Rows are points. A path goes straight from each point to the next, and from the last back to the first. The post is the endless flat space through its rows: a point in 2 columns, a line in 3, a plane in 4, and so on, so that a path can go around it. How many times does the path go around the post? Going back the other way cancels.

Post (1 x 2)
[[ -1.7 -10.2]]
Path (12 x 2)
[[ 22.5   7.4]
 [-11.9   2.7]
 [-14.6 -10.7]
 [-11.8 -28.2]
 [ 25.0 -41.0]
 [ 28.4 -14.0]
 [  2.8   5.7]
 [-34.3  11.9]
 [-26.9 -20.6]
 [ -8.7 -52.1]
 [ -1.1 -34.4]
 [ 12.4 -14.0]]
Times around: 2

Post (2 x 3)
[[ -9.1 -21.3 -13.7]
 [ -3.2  19.4  22.4]]
Path (28 x 3)
[[-10.8  -1.9  16.9]
 [-44.7  -8.7   3.5]
 [ -8.3 -12.1  21.3]
 [ 13.0  -3.3  15.3]
 [  6.7 -24.3  10.6]
 [-27.9 -47.2   6.6]
 [-43.6  15.7   9.9]
 [-35.6   3.1  -9.4]
 [-18.9 -23.5  -0.8]
 [ -9.9 -30.7   7.9]
 [-21.8 -34.2  23.1]
 [  1.4  -0.1  17.5]
 [ 19.1   1.1   0.9]
 [ 12.2  28.8 -17.1]
 [-18.5   6.6   1.4]
 [-24.2  -4.2  18.8]
 [ -4.7 -22.1   2.2]
 [ 11.7 -15.2  34.4]
 [-20.9  28.1  53.2]
 [-28.1   2.3  -5.4]
 [-10.9  -3.2 -39.7]
 [-24.8  28.7   7.6]
 [-32.2  -3.5  15.4]
 [-26.6   1.1  32.8]
 [-37.7  43.2  15.1]
 [  0.6   6.6 -25.5]
 [ 36.4  29.8  18.2]
 [  9.4 -44.6  12.0]]
Times around: 0

Post (5 x 6)
[[-22.2  10.4  36.4  -9.9   9.3 -13.6]
 [-10.2  32.8 -20.8 -17.1 -11.7  21.0]
 [ 25.9 -45.0   0.9  -9.2  -2.4  49.4]
 [  2.2 -23.0   6.3  -3.0  18.4   2.9]
 [  8.2   3.4  14.9   4.8   3.1  14.0]]
Path (26 x 6)
[[ -8.7 -24.9  26.9   0.7  -0.4  -4.9]
 [-20.3  -1.9  -1.7  -4.4   8.9  17.9]
 [  8.1  15.4  31.4   1.0  17.7  41.2]
 [ -6.8 -21.1  12.3  20.0   7.7  34.9]
 [ -4.3  -0.1  11.2  29.2   7.7   5.1]
 [ -5.7   4.5  22.0   7.1  26.9  21.2]
 [ -2.1   4.9  11.4  -6.0  18.6   1.1]
 [-26.4 -22.2  11.2 -53.4  13.1  22.4]
 [ 10.1 -20.0   9.3 -18.6 -23.2  76.0]
 [ -5.4  14.3  14.1 -12.4 -32.6  50.7]
 [  6.2 -23.0   5.0  -9.0  -9.6  19.3]
 [-40.0 -34.3  31.5 -10.4   8.7   1.0]
 [-32.2  10.3  25.1  -2.5  26.3   3.5]
 [  5.5  -7.1   3.4   8.5  39.1 -14.2]
 [ -2.5   9.2   6.6   6.2  10.5  16.4]
 [-41.9  16.5 -17.6  -2.1  -5.7   8.9]
 [ -6.9 -34.3 -52.3  -2.4  20.7  39.9]
 [ -7.3 -25.8  41.0   1.8  -5.8  24.7]
 [  8.9 -40.2   1.3 -14.8 -12.9  33.1]
 [-23.2 -10.6 -22.6   1.9  13.1  20.0]
 [-19.0  29.4  17.7   2.7  18.1  11.7]
 [ -7.0  17.7   8.2 -13.1  -6.3  31.8]
 [ -1.7 -52.2  -6.6   5.0  13.4  25.1]
 [ -9.7 -21.7  47.1  -8.6   6.2  55.5]
 [ -4.8  38.2 -24.1 -46.1 -10.3  38.3]
 [ 16.8 -26.8  42.7  -6.2   4.4   1.6]]
Times around: 1
